Each row of a before or after table is a point. One or more steps were done to the points. Then noise was added and the rows were shuffled. The steps act on columns, c1 being the first. What was done? A step turns or swaps two columns, mirrors them in a line or flattens them onto one, adds a multiple of one to another, or multiplies or shifts one. Angles are multiples of 10 degrees, from the lower column toward the higher: turns from -170 to 170, lines from 10 to 170 but not 90. Use the fewest steps. Two steps may share a column if one is a turn and the other turns, adds or multiplies; they go together, in the order done. Otherwise the lowest column goes first.
(in the rows, 128 means zero)

Before:
[[103 135]
 [138  69]
 [147 147]
 [103 136]
 [157 147]
 [111  94]
 [132 136]
 [122 107]
 [164 142]
 [118  36]]
After, 10 rows:
[[133  36]
 [117  93]
 [143 152]
 [101 130]
 [164 147]
 [156 150]
 [ 99 132]
 [133 135]
 [145  69]
 [125 105]]
Steps: turn c1 and c2 by 10 degrees

Before (11 x 6):
[[117 118 114  96 135 139]
 [124 119  22 149  81 126]
 [146 127 131 113  92 134]
 [129 125  90 142 122 126]
 [133 140 134 134 107 121]
 [192  81 148 134 107 127]
 [110 118 144 125  94 126]
 [136 140 137  94  96 108]
 [127 141 113 141 143 112]
 [156 123 142  18 108 136]
 [124  91  29  91  85  92]]
After, 11 rows:
[[132 118 133 173 107 115]
 [110 128 145 167  92 139]
 [124 128  23 187  83 137]
 [153 134 142  58 107 133]
 [192 137 149 175 108 176]
 [132 112 114 181 143 118]
 [137 107 135 132  95 120]
 [146 134 132 154  92 127]
 [129 126  90 183 116 132]
 [121 141 115 134 133 137]
 [123  97  28 133  85 171]]
Steps: turn c2 and c6 by -100 degrees; shift c4 by 40

Before:
[[ 94 140 135 133 100 118 177 121 131 101 170]
 [151  95 133  56  90 164 120 128 156 162  83]
 [174  99 144  89 145 157  87 151 164 137 108]
 [181 125 110  64 113 129 106 148 187 147 112]
 [135 157 127 106 170 110 173 140 123 155 172]
 [119 134 136 119 125  93 163  98 144  99 126]
 [112 150 119 165 132 112 152  94 147 135 119]
 [130 129  78 137 139 125 154 110 111  88  93]
 [146  90  85 106 125 136 108 157 162 147 104]
 [116 108  90  96 180 133 113 139 174 123  84]
 [136  90  93 160 173 103 165  98 147 106 111]
 [126 139 152 118 124  89 179 160 136 141 132]
 [134 151 150 113 134  95 133 156 125 141 138]
 [111 110 103 130 148  82 133  96 120 123 132]]
After, 14 rows:
[[ 95 138 142 136  99 137 178 111 105 112 171]
 [129 127  27 137 139 128 153  83  84 121  93]
 [125 138 176 132 124 168 179 206 145 127 132]
 [135 158 126 114 170 152 174 158 149 147 172]
 [119 135 143 131 126 165 163  53 111 100 125]
 [111 150 110 168 133 130 152  43 145 115 118]
 [151  96 139  48  90 119 119 128 171 120  83]
 [146  90  42 104 125 128 109 200 162 108 104]
 [174  99 159  82 145 114  89 185 154 101 108]
 [114 107  52  96 180 135 113 155 147  86  84]
 [136  90  58 167 173 140 165  53 119 101 110]
 [111 110  77 146 148 172 133  48 120 132 132]
 [134 151 172 125 135 164 134 199 138 137 138]
 [179 124  92  69 113 150 108 177 175  86 111]]
Steps: multiply c3 by 2; mirror c4 and c6 in the line at 170 degrees; multiply c8 by 2.5; turn c9 and c10 by -60 degrees
